Each row of a before or after table is a point. One or more steps were done to the points. Then noise was added and the rows were shuffled. The steps act on columns, c1 being the first. Name the steps. A step turns or swaps two columns, mirrors them in a line or flattens them onto one, adds a multiple of one to another, or multiplies or shifts one. Angles are multiples of 10 degrees, from the lower column toward the higher: turns from -170 to 170, lines from 10 to 170 but not 90. Use the fewest steps. Two steps may share a column if one is a turn and the other turns, adds or multiplies; they go together, in the order done. Otherwise the lowest column goes first.

Before (9 x 3)
[[-0.10  0.36 -0.16]
 [ 0.22 -0.40  0.14]
 [ 0.04  0.37 -0.19]
 [ 0.72  0.18  0.28]
 [-0.37 -0.12 -0.59]
 [ 0.57  0.10  0.41]
 [ 0.27 -0.24  0.56]
 [ 0.29  0.27  0.11]
 [-0.06 -0.16 -0.25]]
After (9 x 3)
[[-0.16 -0.58 -0.08]
 [ 0.06  0.16  0.31]
 [ 0.11  0.55 -0.29]
 [ 0.35  0.26  0.15]
 [ 0.03 -0.19 -0.23]
 [-0.03 -0.17  0.39]
 [-0.05 -0.21  0.40]
 [ 0.26  0.42  0.12]
 [ 0.07  0.12 -0.39]]
Steps: multiply c1 by 0.4; swap c2 and c3

Before (12 x 8)
[[ 0.01 -0.03 -0.07  0.00  0.08 -0.32  0.24 -0.15]
 [-0.45 -0.14 -0.11 -0.13 -0.31 -0.18 -0.01 -0.06]
 [ 0.21  0.05 -0.05 -0.12  0.52  0.41  0.14  0.01]
 [ 0.24  0.37 -0.06 -0.03 -0.30  0.30  0.25 -0.15]
 [ 0.34 -0.22 -0.26 -0.15  0.21  0.48  0.04  0.61]
 [ 0.50  0.41 -0.08 -0.15 -0.19  0.51  0.27  0.06]
 [ 0.49  0.30 -0.43  0.40 -0.23 -0.24  0.26  0.40]
 [ 0.46  0.02 -0.13  0.08  0.26 -0.31 -0.10 -0.27]
 [ 0.29  0.42 -0.43  0.15  0.09 -0.47  0.43 -0.19]
 [ 0.36  0.37 -0.67  0.04 -0.11 -0.10  0.07  0.35]
 [-0.52 -0.08 -0.24  0.06 -0.31  0.47  0.11 -0.29]
 [ 0.08 -0.10 -0.34 -0.11 -0.26  0.13  0.35 -0.14]]
After (12 x 8)
[[-0.67  0.00 -0.39  0.42 -0.02 -0.53  0.43  0.01]
 [ 0.38 -0.12 -0.10 -0.06 -0.12 -0.53 -0.15  0.24]
 [-0.10 -0.12 -0.41  0.17  0.43 -0.47  0.55 -0.41]
 [-0.15  0.08 -0.13  0.13  0.40 -0.14 -0.03 -0.50]
 [-0.14 -0.06 -0.01 -0.16  0.14  1.06  0.19 -0.14]
 [ 0.07 -0.22 -0.10  0.05  0.29 -0.26  0.10 -0.12]
 [-0.43  0.07 -0.06 -0.08 -0.50  0.41  0.48 -0.27]
 [-0.05  0.06 -0.05 -0.04 -0.40  0.06  0.44 -0.28]
 [-0.68 -0.17 -0.28 -0.14 -0.14  0.77 -0.15  0.28]
 [-0.50  0.15 -0.70  0.02 -0.02 -0.23  0.32  0.03]
 [ 0.59 -0.14 -0.26  0.03 -0.53  0.26  0.02  0.11]
 [ 0.06 -0.33 -0.34 -0.04 -0.29 -0.13  0.13 -0.13]]
Steps: mirror c1 and c8 in the line at 110 degrees; turn c2 and c7 by 50 degrees; turn c5 and c6 by 40 degrees; multiply c6 by 1.6

Before (9 x 11)
[[ 0.34 -0.34 -0.36  0.19 -0.34  0.00 -0.46  0.43  0.27 -0.07 -0.37]
 [-0.18 -0.20 -0.34 -0.44 -0.36  0.53  0.17  0.36  0.23 -0.03 -0.52]
 [ 0.70 -0.33  0.32 -0.64  0.19 -0.11 -0.43  0.28 -0.29  0.27 -0.26]
 [ 0.06 -0.22  0.27 -0.03 -0.19  0.03 -0.31  0.43 -0.42 -0.37 -0.26]
 [ 0.42  0.52 -0.47 -0.68  0.28 -0.21  0.12 -0.12  0.07 -0.17  0.17]
 [ 0.23  0.34  0.29 -0.11  0.52 -0.25 -0.12 -0.25  0.37  0.37  0.25]
 [-0.16  0.38  0.10  0.06 -0.04 -0.31  0.09 -0.47 -0.01 -0.06 -0.43]
 [-0.13 -0.33  0.09 -0.34  0.13 -0.11 -0.36 -0.43 -0.04 -0.41  0.23]
 [ 0.08  0.18  0.43  0.13  0.34  0.34 -0.06 -0.51 -0.19 -0.20 -0.19]]
After (9 x 11)
[[ 0.06 -0.22  0.27 -0.03 -0.22  0.03  0.41  0.29 -0.55 -0.38  0.00]
 [ 0.42  0.52 -0.43 -0.68  0.36 -0.20 -0.19 -0.09  0.09 -0.17 -0.04]
 [ 0.33 -0.33 -0.04  0.19  0.04  0.01  0.58  0.30  0.34 -0.06 -0.01]
 [-0.17 -0.20 -0.03 -0.45  0.01  0.53  0.18  0.25  0.27 -0.02  0.50]
 [-0.12 -0.33 -0.01 -0.34 -0.01 -0.11  0.13 -0.30 -0.05 -0.41 -0.42]
 [ 0.25  0.34 -0.09 -0.12  0.08 -0.24 -0.07 -0.16  0.48  0.37 -0.27]
 [-0.16  0.38  0.09  0.07 -0.08 -0.31  0.19 -0.32 -0.01 -0.07  0.38]
 [ 0.68 -0.34  0.07 -0.63 -0.09 -0.11  0.49  0.20 -0.38  0.27 -0.09]
 [ 0.09  0.18  0.09  0.12 -0.06  0.33  0.17 -0.35 -0.25 -0.21  0.11]]
Steps: flatten c3 and c5 onto the line at 140 degrees; turn c7 and c11 by 140 degrees; multiply c8 by 0.7; multiply c9 by 1.3

Before (10 x 18)
[[ 0.34 -0.63 -0.09  0.12  0.11  0.26  0.66  0.11  0.14 -0.44  0.06 -0.18
  -0.61  0.11  0.12 -0.23 -0.04 -0.26]
 [ 0.45 -0.09 -0.18 -0.02 -0.18 -0.26  0.32  0.01 -0.11  0.21 -0.07 -0.14
   0.05  0.40  0.26  0.33 -0.11  0.11]
 [ 0.49 -0.12 -0.32  0.63  0.27  0.65 -0.08 -0.20  0.12  0.35  0.00  0.02
   0.14  0.07 -0.52  0.05 -0.13 -0.43]
 [ 0.53 -0.26 -0.29  0.04  0.21 -0.25 -0.26 -0.25  0.05 -0.37  0.03  0.03
   0.18  0.42 -0.48 -0.20 -0.24 -0.12]
 [ 0.02 -0.32 -0.11  0.44  0.18 -0.13  0.13  0.09  0.39 -0.15  0.12 -0.27
  -0.44  0.25 -0.17  0.13  0.79 -0.18]
 [ 0.44 -0.24 -0.17  0.03 -0.61 -0.31 -0.21  0.06 -0.09 -0.31  0.00 -0.03
   0.11  0.42  0.05  0.26 -0.33 -0.34]
 [ 0.28 -0.05 -0.84  0.04  0.25 -0.23  0.02 -0.17  0.00  0.17  0.09 -0.14
  -0.24 -0.20 -0.45  0.08 -0.23 -0.08]
 [ 0.46 -0.10 -0.09  0.01  0.25 -0.25 -0.18  0.02 -0.05  0.09 -0.06  0.00
  -0.27 -0.18  0.14 -0.09  0.37 -0.41]
 [-0.43 -0.22 -0.15  0.02 -0.24 -0.19 -0.28 -0.42 -0.07 -0.25  0.98 -0.08
  -0.01  0.31  0.24 -1.44 -0.35 -0.11]
 [-0.06 -0.50 -0.47  0.07  0.26 -0.19 -0.31 -0.05 -0.03 -0.41 -0.07 -0.07
  -0.18  0.32  0.09  0.32  0.10 -0.23]]
After (10 x 18)
[[ 0.35  0.12 -0.13  0.11 -0.15  0.25  0.67  0.15  0.68 -0.35  0.07 -0.08
  -0.26  0.07  0.14  0.14  0.26 -0.22]
 [ 0.51 -0.02 -0.27  0.62 -0.23  0.65 -0.11  0.49  0.14  0.18 -0.01  0.13
   0.03  0.08 -0.51 -0.07 -0.31 -0.05]
 [ 0.40  0.25 -0.17  0.00  0.13 -0.25  0.30 -0.08 -0.07  0.07 -0.08 -0.19
   0.04  0.40  0.24 -0.21 -0.21  0.01]
 [-0.05  0.46 -0.46  0.09 -0.25 -0.19 -0.31  0.20  0.31 -0.25 -0.07  0.01
  -0.07  0.30  0.13 -0.22  0.38 -0.02]
 [ 0.31  0.04 -0.83  0.03 -0.29 -0.22  0.02  0.19  0.01 -0.02  0.10 -0.06
  -0.10 -0.18 -0.44 -0.08 -0.26  0.12]
 [ 0.44  0.06 -0.08  0.00 -0.26 -0.24 -0.19  0.36  0.09  0.30 -0.06  0.06
  -0.12 -0.19  0.16  0.10  0.21 -0.18]
 [ 0.53  0.00 -0.30  0.07 -0.23 -0.25 -0.26  0.26  0.30 -0.46  0.00  0.12
   0.06  0.45 -0.45  0.15  0.04  0.20]
 [-0.41 -0.46 -0.16  0.02  0.16 -0.19 -0.32  0.32  0.53 -0.42  0.96 -0.17
   0.03  0.33  0.24  1.32 -0.10  0.28]
 [ 0.43  0.29 -0.20  0.04  0.60 -0.37 -0.19  0.29  0.06 -0.46 -0.02 -0.25
   0.03  0.39  0.03 -0.17 -0.09 -0.23]
 [ 0.06 -0.04 -0.08  0.42 -0.24 -0.16  0.13  0.14  0.40  0.45  0.11 -0.21
  -0.21  0.28 -0.21 -0.32  0.68 -0.16]]
Steps: turn c9 and c16 by -150 degrees; turn c2 and c9 by -120 degrees; mirror c5 and c12 in the line at 80 degrees; mirror c8 and c18 in the line at 120 degrees; turn c10 and c17 by -40 degrees; multiply c13 by 0.4

Before (8 x 32)
[[-0.09 -0.60  0.23  0.33 -0.06  0.32 -0.40 -0.23  0.67 -0.52 -0.42  0.71
  -0.18 -0.10  0.23 -0.44  0.19  0.00 -0.34  0.52  0.19 -0.29 -0.73 -0.13
  -0.40 -0.22  0.06 -0.56  0.38 -0.44 -0.28 -0.24]
 [-0.11  0.36 -0.40 -0.22  0.28 -0.13 -0.16  0.05 -0.29  0.22 -0.13  0.11
  -0.02 -0.43 -0.34 -0.20 -0.09  0.28 -0.17  0.26 -0.16 -0.19  0.19  0.07
  -0.15  0.09 -0.02  0.41  0.05 -0.12  0.19  0.06]
 [-0.46 -0.31  0.23  0.04 -0.19  0.16 -0.18 -0.23  0.31 -1.08 -0.03  0.60
  -0.48  0.23 -0.16  0.26  0.59  0.42 -0.11  0.05 -0.03 -0.11  0.12 -0.24
  -0.39  0.28 -0.15 -0.44 -0.35 -0.43  0.03 -0.36]
 [ 0.25  0.39 -0.32  0.02  0.23 -0.09  0.07 -0.09  0.17  0.55  0.30 -0.08
  -0.38 -0.06 -0.51  0.06  0.14  0.47  0.00  0.07  0.07 -0.23  0.08 -0.26
  -0.06  0.46 -0.10  0.07  0.00  0.01  0.08  0.13]
 [ 0.24 -0.22  0.06 -0.09  0.80  0.09  0.47  0.17  0.08  0.40 -0.18 -0.07
  -0.44  0.20  0.40  0.23  0.13 -0.22 -0.26  0.12 -0.43 -0.09 -0.44 -0.18
  -0.07  0.10  0.24  0.11 -0.08 -0.49 -0.03  0.75]
 [-0.11  0.45 -0.05 -0.13 -0.04  0.16 -0.21 -0.23  0.04  0.21 -0.05 -0.26
   0.12 -0.41 -0.18  0.18  0.08  0.21  0.03 -0.05  0.09  0.01  0.14  0.06
   0.04  0.11 -0.15  0.56  0.15  0.17 -0.07 -0.31]
 [ 0.33  0.12 -0.16 -0.12  0.53  0.06  0.28  0.29  0.56  0.31 -0.43 -0.10
  -0.07  0.02 -0.08  0.00 -0.23 -0.36 -0.09 -0.04 -0.24 -0.06 -0.45 -0.09
   0.00 -0.18 -0.18  0.51  0.26 -0.23  0.19  0.50]
 [-0.04  0.50 -0.25 -0.01  0.19 -0.15 -0.41  0.11 -0.50  0.69 -0.15 -0.18
   0.00 -0.03 -0.19 -0.04 -0.21  0.14  0.37 -0.29 -0.01  0.05  0.02  0.23
  -0.22  0.21 -0.26 -0.38 -0.14  0.10 -0.27 -0.30]]
After (8 x 32)
[[-0.11  0.44 -0.02 -0.14 -0.27  0.14 -0.19  0.30  0.03  0.16 -0.06 -0.14
   0.12 -0.51 -0.15  0.20  0.09  0.02  0.08 -0.04  0.09  0.03 -0.08  0.04
   0.05  0.13 -0.16  0.58  0.34  0.20 -0.08 -0.06]
 [-0.06  0.52 -0.26  0.00 -0.03 -0.15 -0.45  0.07 -0.46  0.65 -0.15  0.37
   0.03 -0.08 -0.16 -0.04 -0.19 -0.06  0.36 -0.32 -0.04  0.04 -0.05  0.23
  -0.22  0.18 -0.27 -0.37  0.17  0.11 -0.30 -0.30]
 [-0.09 -0.61  0.22  0.32 -0.23  0.33 -0.40 -0.52  0.68 -0.51 -0.43 -1.11
  -0.20 -0.15  0.24 -0.44  0.20 -0.67 -0.38  0.55  0.16 -0.23  0.15 -0.11
  -0.37 -0.23  0.05 -0.52  0.42 -0.44 -0.28  0.16]
 [ 0.24  0.41 -0.34  0.03  0.26 -0.09  0.06  0.12  0.17  0.53  0.36 -0.05
  -0.38 -0.11 -0.52  0.08  0.15 -0.16 -0.03  0.07  0.04 -0.24 -0.17 -0.25
  -0.06  0.47 -0.11  0.04 -0.10  0.01  0.08  0.03]
 [-0.10  0.37 -0.38 -0.22  0.32 -0.17 -0.18 -0.11 -0.27  0.21 -0.13 -0.02
  -0.04 -0.59 -0.38 -0.21 -0.08  0.04 -0.19  0.26 -0.16 -0.19 -0.11  0.01
  -0.16  0.09  0.02  0.41 -0.01 -0.13  0.17  0.01]
 [ 0.20 -0.25  0.07 -0.04  1.32  0.10  0.45 -0.06  0.07  0.43 -0.18  0.38
  -0.44  0.24  0.40  0.23  0.13 -0.28 -0.28  0.13 -0.40 -0.10  0.14 -0.14
  -0.10  0.06  0.27  0.11 -0.61 -0.49  0.00  0.41]
 [-0.47 -0.29  0.21  0.05 -0.43  0.17 -0.14 -0.37  0.29 -1.08 -0.02 -0.98
  -0.46  0.33 -0.16  0.23  0.60 -0.11 -0.08  0.05 -0.04 -0.11 -0.16 -0.22
  -0.40  0.33 -0.20 -0.44  0.02 -0.44  0.03 -0.44]
 [ 0.32  0.12 -0.20 -0.09  0.89  0.06  0.23 -0.06  0.60  0.31 -0.42  0.60
  -0.08  0.02 -0.07 -0.04 -0.23 -0.24 -0.11 -0.06 -0.25 -0.03  0.20 -0.08
   0.01 -0.21 -0.18  0.51 -0.23 -0.23  0.17  0.49]]
Steps: add 0.7 times c32 to c5; turn c29 and c32 by 50 degrees; turn c8 and c12 by 120 degrees; multiply c12 by 2; multiply c14 by 1.3; turn c18 and c23 by -120 degrees; multiply c23 by 0.4
